Rows are points. To make a cloud, some directions were put in groups of two or more. Within a group, all points are equally far from the middle, so they leave a hole (a ring in 2 directions, a hollow ball in 3). The other directions are filled evenly. Then the cloud was stretched, turned, moved and blurred a little. Count the holes, and give their numbers of directions, smallest first.

Cloud:
[[-38 -34]
 [-25 -44]
 [ 17  26]
 [ -8  32]
 [ -9  32]
 [ 10  30]
 [-30  21]
 [  2 -44]
 [-43   1]
 [-36  14]
 [ 30   0]
 [-37  12]
 [-43 -25]]
Holes: 1 (2)

Cloud:
[[-32 -40 -45]
 [ 16  22  39]
 [ 19 -25  -1]
 [ 23 -18  52]
 [ 18  20  27]
 [-46 -16 -45]
 [-45 -18 -35]
 [ 25  -5   7]
 [-46 -12   2]
 [-29  22 -36]
 [ 16  22  28]
 [-21  27  13]
 [-44 -14  27]
 [ 12 -33  -9]
 [-27 -41 -20]
 [-20  28  34]
 [ -8  31  19]
 [ -3 -42  32]
 [ -3  31  42]
 [  3  30  37]
 [-32 -37   2]]
Holes: 1 (2)

Cloud, 31 rows:
[[-13   6  46 -37]
 [ 10  22 -12  36]
 [ 29 -48 -26   2]
 [-43  35   9   2]
 [ 19 -38 -40   4]
 [-50  14   0 -19]
 [ 36  -6  -1  28]
 [-52 -28   4 -27]
 [ -6  38 -21  -1]
 [ -1 -11 -26  45]
 [ 37  16   8  16]
 [ 38  16  26  -5]
 [-11  42 -10  19]
 [-41 -33  25  19]
 [-24 -53  30   6]
 [-50 -52   2   9]
 [  1 -33 -43  29]
 [-14 -31 -47  17]
 [-32  15  -2  37]
 [-41  34  11  11]
 [-35 -63  16  -8]
 [ -9 -11  52   0]
 [ 30 -47  14  10]
 [-43  34   2  -5]
 [ 29 -13  -1 -36]
 [ 40   3  16  15]
 [ -3  42 -11  19]
 [ -9 -51  18 -39]
 [  8  28 -24  -8]
 [ 22 -59  15   2]
 [-14 -45  19 -42]]
Holes: 2 (2, 2)

Cloud:
[[ 25  32  38   6 -24  36]
 [ 65  -7  -3   5 -33  -9]
 [ 10  11 -15  -7  24 -15]
 [ 35  25  -7  23   0 -38]
 [ -3   6   4  79 -27 -10]
 [  3 -11  -6  16  36 -11]
 [ 31  37  34  20 -24  32]
 [ 15 -17  28  15  41  13]
 [ 33  45 -22  38 -38  25]
 [ 30  -6 -11  61   9 -32]
 [ 31 -49  39  28  -3  -2]
 [  0 -19  27  -5  37  -3]
 [-35 -30  20  39   6  26]
 [ 11  -6 -27  48 -33  19]
 [ 20  29  10  13 -66  12]
 [ 31 -27 -12  41 -14 -33]
 [ 20  16 -27  -7 -41  -4]
 [ -6 -24  55  18   7  -3]
 [ 49  30  13 -31 -18 -45]
 [-10 -58   4 -55   4 -29]
 [-10 -56  17  -8  21 -10]
 [ 15 -31 -25 -50 -21 -51]
 [  3 -17 -15  62   6 -12]
 [ -3  12  32 -42 -22  34]
 [ 45 -30   9  -5 -32 -40]
 [ 25 -17  30 -69 -14   2]
 [ 45  31  25   8 -11 -16]
 [ 11  -3   3 -11  -3  52]
 [-16 -39  25   7 -11  36]
 [ 26 -10 -10  20  10 -58]
 [ -6  10  -9  60   1 -11]
 [ 40 -22  13 -26   5  35]
 [  7 -41  50 -15 -19 -30]
 [ 11  45  42 -19 -42   3]
 [  5 -33  -9  16  36 -24]
 [ 34  37  16  12 -17 -29]
 [ 36  21   2  -1 -53  -2]
 [-32 -45  22 -34  10 -29]
 [ -7   0  24  34  28  34]
 [ 45 -14 -11  36 -35  -8]
 [ 44 -21 -27 -17  21  29]
 [ 21  30  44  48 -10  17]
 [  2 -56  20  33  22  24]
 [ 37   4 -29 -43  25 -26]
 [  6  12  15  33 -19 -45]
 [ 56  20   1  32   5 -33]
 [ 19  -4 -10  49 -45   1]
 [ 20  17  -3  11  -1 -54]]
Holes: 2 (2, 2)

Cloud:
[[ 20  32 -27 -57   9   5 -46 -10]
 [ 21  28 -36  16  -8  24  49  -5]
 [ 29 -39   1  -4  20 -35  16  13]
 [-24  31  51  -8 -39  22  15  -8]
 [ 18  28 -24   4 -31  -7 -33  18]
 [ 32 -14  18  50  -4  38 -49   4]
 [-11  12   8  28 -13 -11 -45   0]
 [ 28  49  -1  10 -11 -14 -22   1]
 [-15 -10   5  39 -14  41  27  25]
 [ 20  33  -6  39  60 -36 -21   0]
 [-13  11   1  50  19 -21 -54   3]
 [ 21  41  -1  -9  65  12  -2 -14]
 [ 47  20 -23  11  -5  -4  -8  24]
 [ -9 -23  16 -11 -25  16  -1  20]
 [-15  32 -31 -21  60   5 -45 -61]
 [-52   0 -58 -15  22  23 -20  21]
 [ 49 -23 -42  25  58   6   8   5]
 [ -6 -41  16  52  43 -11  11 -24]
 [ -4  26  13  14  56  40  17  -7]
 [-40  43 -17  21  42  23 -17  43]
 [ 21  34 -51 -28   7 -24 -48  30]
 [ 10   7  11  66  16 -18  45  -8]
 [  6 -46  24  -4   1  48 -36   0]
 [  5  -7 -16  27   9  56  -8  21]
 [-39  -4 -33  22  -6  47  14   5]
 [-26 -22 -21 -21  33 -11  33  14]
 [ 14  10 -51  18  -7 -26  -3  37]
 [  6 -33  14  22  42  24  31  34]
 [ 43  14  -1 -19  26 -27 -54  20]
 [  0  12 -39 -10  63  10 -16 -32]
 [  9   3  29  30  29 -23 -51  26]
 [ 24  27 -17   2  66   8 -20  -8]
 [-34  -4  -1  21  38  14  40  26]
 [  4  -3 -18  -1  34  33 -23  58]
 [-23 -10 -48  13  34  35 -14 -14]
 [  1  -7 -30 -22  38   6 -46 -10]
 [ 20  -9   0  30  23  66  -5  53]
 [ 11  48 -29  -4 -62   5  31  20]
 [-27  -6 -20   7  47  15   6 -21]
 [-35   8 -40  28  75  26 -24  43]
 [ 11  61 -93   3  17   3 -20  19]
 [-30  69 -19  -1  34  14 -34 -10]
 [-36  16   1   5  50   2   9  11]
 [-41   2 -41  -2  13  74   8  10]
 [  1   1  29  24  18  50 -15  64]
 [  3 -39 -74   8  42 -13 -43  27]
 [  8 -17 -11  -3  26  19 -54  30]
 [ 22  49  11  -3  -4  25  28  24]
 [ 29  45 -33   6  -3  -5  21  30]
 [-34  11 -23 -27  -2  16  30  -7]
 [ 20  13 -49 -26  27 -26  -6 -13]
 [ 37 -12  -8  -7 -50  22  14  10]
 [-26  -3 -46  23 -23  49 -17  26]
 [ -2   9 -54  10  -2  22 -38 -22]
 [  2  -6  -2  52  59 -35  21  -6]
 [ 28  -8  33  14  13   5 -40 -11]
 [ 16  -4 -30 -17  34 -26 -12  20]
 [  5  47  34   2  -9  11 -38   1]
 [-14 -26  14  28  -2  23  32   0]
 [  0 -46  12  35 -18   9  20 -16]
 [ -6  -3 -20 -47  40   7   7  48]
 [ 17  26 -23  11  27  -3 -32  48]
 [-23 -22 -20  -8   9 -45 -23   8]
 [-15  15 -14  38  67  45   1  30]
 [  6  15  34   5  19   8 -10  -9]
 [-21  -3 -24  -4   8 -20  14 -14]
 [-33 -10  21  31 -20  50  41   7]
 [ 16  13 -84   3  48 -36 -21  13]
 [  1  -9  49  41  26  34 -34  15]
 [-35  53   8 -11 -17  -7  12 -25]
 [  7  -1  26 -56 -27 -19 -12 -39]
 [-14  26 -25  21  25 -55 -14 -36]
 [ 31 -34   6  -7  20   6 -46 -24]
 [-10 -33 -21   1  36   0 -22  37]]
Holes: 0

Cloud (91 x 9):
[[-35 -29   2 -74 -21 -37   4 -26 -20]
 [-41 -10 -38  -5   8  19  45  12  -5]
 [-11   3 -26   7  28 -43 -16   6  14]
 [ 12   4  85 -22   8 -25 -24 -42  11]
 [-14 -12  31  32 -51 -49  14  27  -7]
 [-55 -19  21  15  13 -32  36  16 -45]
 [ 30 -18   0 -38 -22 -37  25   4 -31]
 [-49 -16  -1  23  22 -12  -3 -23  36]
 [-38 -37 -10  42  24 -35 -42 -35 -29]
 [ 12  42  -9 -14  41  -9 -61 -26  11]
 [  7  -2 -11 -48  20  16  30 -14 -13]
 [ 15 -43 -18 -33 -10 -41  -3  15 -23]
 [ -2  63 -17  43   2  66  19  23 -15]
 [ 15  25 -17 -12   7 -37   4 -25  37]
 [-27   3 -27 -18 -13 -47 -26 -46 -13]
 [ 14   6   8  48 -31  -1   4 -10  22]
 [-40 -40 -18 -44 -36  -7   6 -24 -16]
 [-50 -17 -11  18 -42   5  34  19 -35]
 [-58 -30  -1   8   6  -8 -61 -27   0]
 [-19  20  12  37   1  -1  24   2 -17]
 [ 12  37 -26  38  35  -5  39  48 -32]
 [ -3 -43  -6 -14 -17 -43 -50 -16  -7]
 [-24  13  15 -38  22  36 -12  51  35]
 [-82  15  30  27  31  38 -32  -2  23]
 [-34 -27  39 -31   4 -40 -23 -30 -42]
 [-32  41  -2  12 -14   0 -11 -19 -10]
 [-43 -14 -17  13   9  47 -17  15  20]
 [-35  -1   5 -22 -12 -12 -22  17   6]
 [ -8  43  24  28  27 -25  12  19  17]
 [-20 -13  54   1 -17  12   3  14  30]
 [ 10  50 -53  -3 -41  12 -20  -7 -19]
 [-17  35  -3 -41 -18  25  20  26   8]
 [ 14  47  32 -24 -20 -50  -6   8   2]
 [-36  -4 -20  -2 -45  38  -6   9   0]
 [-29 -30 -39 -62 -15   6  37  23 -19]
 [ 50 -14  -1 -45  -5 -47   0 -31  27]
 [-13 -35  -3 -21 -40 -29   2  -7  43]
 [ 26   9 -31  -4 -17 -22  46  23   8]
 [-33  16 -22   0  -7  30 -31 -57  -8]
 [ 40  32  -9   9  18 -16  34   2  10]
 [-21  44   3  20 -33   4  -8 -37   4]
 [ 13  -5  -1  55 -31 -45  35 -35 -54]
 [ 13  21 -23  18 -20 -19  24  20  17]
 [-81  17   3   2  -4 -11  31  -3  -4]
 [-29 -28  45 -40 -39 -38  20  10 -23]
 [ -6  -2 -26 -55 -67 -19 -46 -30   1]
 [ 36  16 -35  31 -14  -5  28  12 -12]
 [-57  17 -16  32   0  33  22  13   2]
 [-18   3  37 -32 -58 -38 -22 -19  -4]
 [-72 -38  11 -34 -10  11 -57  11   5]
 [-35   8  30  52  14  16   0  25  26]
 [-47 -17   7 -47  -1   6 -20  21  10]
 [-13  -5  32 -22   3 -27   1 -18  -5]
 [ 15  -2  -1  24  13  44 -23 -19   3]
 [ -9  -4 -58 -36 -28 -11 -34  16 -18]
 [ -1 -20  -6  28  10  23 -48 -55  30]
 [-18  35 -18 -69 -29  -9 -40   0  30]
 [-25  38  -3 -31 -12 -56  41  34 -36]
 [-34  41  -8 -73 -19 -21 -70  14   7]
 [-24 -16 -10  51  11 -48  -3 -11 -23]
 [-15   7  44 -34 -17 -12  45   8  28]
 [-34 -34 -37 -40 -38  12  46  37 -38]
 [-32 -32 -58  29  -5  10  -7 -21 -36]
 [ -7 -31  24   6   4   4  17 -22 -22]
 [-13 -15   4 -22 -10 -38 -26 -30 -28]
 [-11  16  29  18   2  20  21  52  16]
 [-59  -1 -13   0  43   4  20  40  31]
 [ -7  27 -17 -18 -31  31 -25 -42 -21]
 [-78 -21 -12  15  26  11 -24 -20 -27]
 [-24 -38   2 -26 -44 -13 -34   6 -11]
 [  6 -16  16  41  11  -8  -2 -32  16]
 [ -5 -21 -29  18  -9   6 -47 -13  12]
 [-66  14   0  16   1  44 -19   3  22]
 [  1 -37  13 -51  20 -26  23   5 -23]
 [-48   3  14   8  -9 -35 -28 -16   1]
 [ 12 -27  63   0 -21 -22 -24 -16  19]
 [-14 -15  32   4  21 -36 -61 -47  32]
 [ -3  53   6 -22  -4  34 -26  -6   2]
 [ 33  29 -10  23  -9 -38  12   5 -52]
 [-14   3  22 -51 -37   3 -44 -30  35]
 [-12   1  16  13  -2  18  19  25 -53]
 [-35  23 -21 -15 -11 -27 -10  -8 -27]
 [ 13   9  35  47  14 -30 -28 -33  25]
 [-53   0 -77  28   9  62  10  13 -35]
 [-29 -26   6 -55  -7  39 -49 -77  18]
 [ 49   0  16 -32   3 -42 -47 -29   7]
 [ 14  12 -46  15 -10  26   6  15  19]
 [-24  10  34  11   4 -32  51 -17  -2]
 [-15  -6   2 -23 -38  -5 -11  26 -12]
 [-37  35  42  23   3  11 -25 -36  46]
 [-43 -22   8 -31 -22 -45 -39 -27   0]]
Holes: 0

Cloud, 97 rows:
[[  9  23 -30   9   4  18 -29 -58  46]
 [ 11  10  -9  21  22 -59  12   2 -32]
 [ 36 -29 -38  12   9 -52  10 -28   2]
 [ 11  10   6  42  20 -29  31 -11  39]
 [ 13  16 -30 -29  -9 -29 -26  11 -29]
 [-34 -13 -34  18  29 -20  36 -23 -12]
 [  9  30 -35  -7 -35  17 -21  23 -10]
 [  1  -5 -22 -60  48 -28 -19   8  -6]
 [-16  13   5  56 -25 -15 -36   4  45]
 [  6 -18   0 -56 -32  25 -23  17  20]
 [-30   4 -12  15  44  -6  32  11  32]
 [-26 -37 -37  14  10  32 -16   4 -32]
 [  2 -17   4  34  10 -53 -17 -37 -39]
 [ 31  21  23  -4  25 -23  23  28 -48]
 [ 14 -48   9 -60 -15  23  22   6 -18]
 [ 47  -6  14 -33  28 -57 -56  -6   5]
 [ 27  58   7  -2  14 -22  29 -47  19]
 [ 20  38   1 -27  21   9 -28 -44  39]
 [-10  30 -30   5 -40  -2   5 -33 -23]
 [  2  12  -6 -55 -16 -42  41 -20  12]
 [ -9   9  27 -11 -31   2 -41  38 -26]
 [ -7  10  67  50  -9 -18   1  14 -12]
 [  8  51  14  59  15 -43 -26 -16  11]
 [ 64 -19   7   6 -21 -13 -20 -17  56]
 [-65 -38  14 -13   4 -13  24   3   7]
 [ -3  -9  45 -53  -9  -3 -40 -30   2]
 [ 13  29  17   4  14  30  26   8 -72]
 [ 39   2 -42 -36 -32 -21   6  -2  38]
 [ 22 -21  33 -20  26 -28 -61   9  -6]
 [-38 -33   2  32 -20  13 -54  12 -20]
 [ 14  37 -16 -16  26  20  -7 -49  30]
 [ 29  48  44  19  15 -36   3  14  24]
 [-26 -26  17  41 -32 -20  15  19 -31]
 [ 66 -21   0 -48  26  18 -17  -8 -11]
 [ -5  13 -22 -20  20  -6 -39  31 -36]
 [  3 -31  24  34   6 -25   8 -61 -26]
 [-16  28   5  -4  60 -16  26  13   8]
 [ 29 -18 -42 -15   1  20  25  27  27]
 [ 11  24 -11  60  25   5  27 -59  -1]
 [-21 -66  21 -12 -10 -12  35  16 -12]
 [ 23  49  46  17 -35 -16 -15 -30   6]
 [-16  19 -35 -36  -1  20 -14 -15  -3]
 [  2  40  36  -2 -34 -32 -22  -9  22]
 [-15  15  12 -11  11 -16 -43  30  58]
 [ 44 -23   3 -19  33  18   9 -42 -11]
 [ 18 -29   8  47  -1  25   1  17 -43]
 [-16 -39  26  25 -17   6  23 -46 -37]
 [ 31  38  25  23  29  -3 -56  20 -16]
 [  8  30  67  -3   7 -32  -1 -55 -18]
 [ 21 -13 -11 -32  -9  17  39  12  56]
 [ -5 -14  42 -41  -9   5 -13  48 -24]
 [ 17  49 -37  -3  15 -15 -26 -32 -28]
 [ -5   8  -3   9 -18  39 -40 -39  42]
 [ 56  33  -7 -22  14 -22  41 -11   7]
 [ 25  16   8  33  25 -50   8   3  25]
 [ 37  -9 -15 -39  26  25  18  -3 -27]
 [ 29  -5  17 -12  -2  -9   2 -75 -47]
 [ 38 -19 -43   2  16 -12 -41 -13  56]
 [ 26  38  62   8  22 -36  17   0  15]
 [-29  42   1  24  62 -16  11 -17   1]
 [  1 -20  15   7 -38  43  23  15 -30]
 [ 15 -20  17 -14   3 -41 -32  27  78]
 [ 23   0  35   4 -52  -8   1 -42 -24]
 [ 71  21  29 -40  29 -18  12  15  22]
 [ -5   2  -5 -32 -28  11 -43   5 -32]
 [  5 -10 -54  28 -12 -14   1  28  20]
 [-33 -24  15  40 -35 -32 -30 -29 -11]
 [-28  36 -20  15  49 -37  -6 -30   2]
 [-20 -41  12  22  22  10 -30 -23 -33]
 [ -5  60  37  21  -1 -42  12 -12  28]
 [ 51  23 -43  19  -1  -5 -32 -49  23]
 [  0 -13 -69  23  13  -7 -36 -12   3]
 [ 42 -38 -24  11  18 -13 -54 -21   9]
 [ 43  19  11  49   9  23  23 -18  15]
 [ 15  13  64 -48  23 -16   9 -41  27]
 [-22  36  16  11 -11   3  31  49 -45]
 [-28   8  40   0   1 -52 -30 -39  32]
 [-30 -45 -41 -23  -4  23  -2  -5  13]
 [-11   7 -19 -35 -30 -20   5 -38 -19]
 [ -1  20   8 -65  32  -4   5   4  51]
 [-20  17 -31  15  29 -43 -24 -19 -34]
 [-18 -24   6  -1 -11  39  -6  -4  51]
 [ 36  65   9  30  15 -28  -2 -35 -43]
 [-24 -51  13 -10   0  -1  -9  51 -19]
 [  9 -46 -21   5 -18 -22 -11 -62 -36]
 [-15 -47 -27  -6   1  22  23  26  -9]
 [  7  63  30  34  27 -19  21  25  17]
 [  1  42 -18 -15  26  31  15 -27  20]
 [ 29  -9  36  21  -5   1  19 -73 -11]
 [  6 -42  42  25   0  23   3  -7  -9]
 [-11   6  22  51 -21  -1 -22  28  42]
 [ -6 -63  50  -8   0 -35  26 -25  -4]
 [  8  31 -52 -13  -9  -5 -13 -35 -15]
 [-35  -9  53 -51   0  -7  12   0 -11]
 [  7  -9 -44  31  30 -21 -48 -23  -5]
 [-12  39  21  16  21 -58  17 -22  39]
 [ 24  18  -1 -45  20 -33  38  45  10]]
Holes: 3 (2, 3, 3)
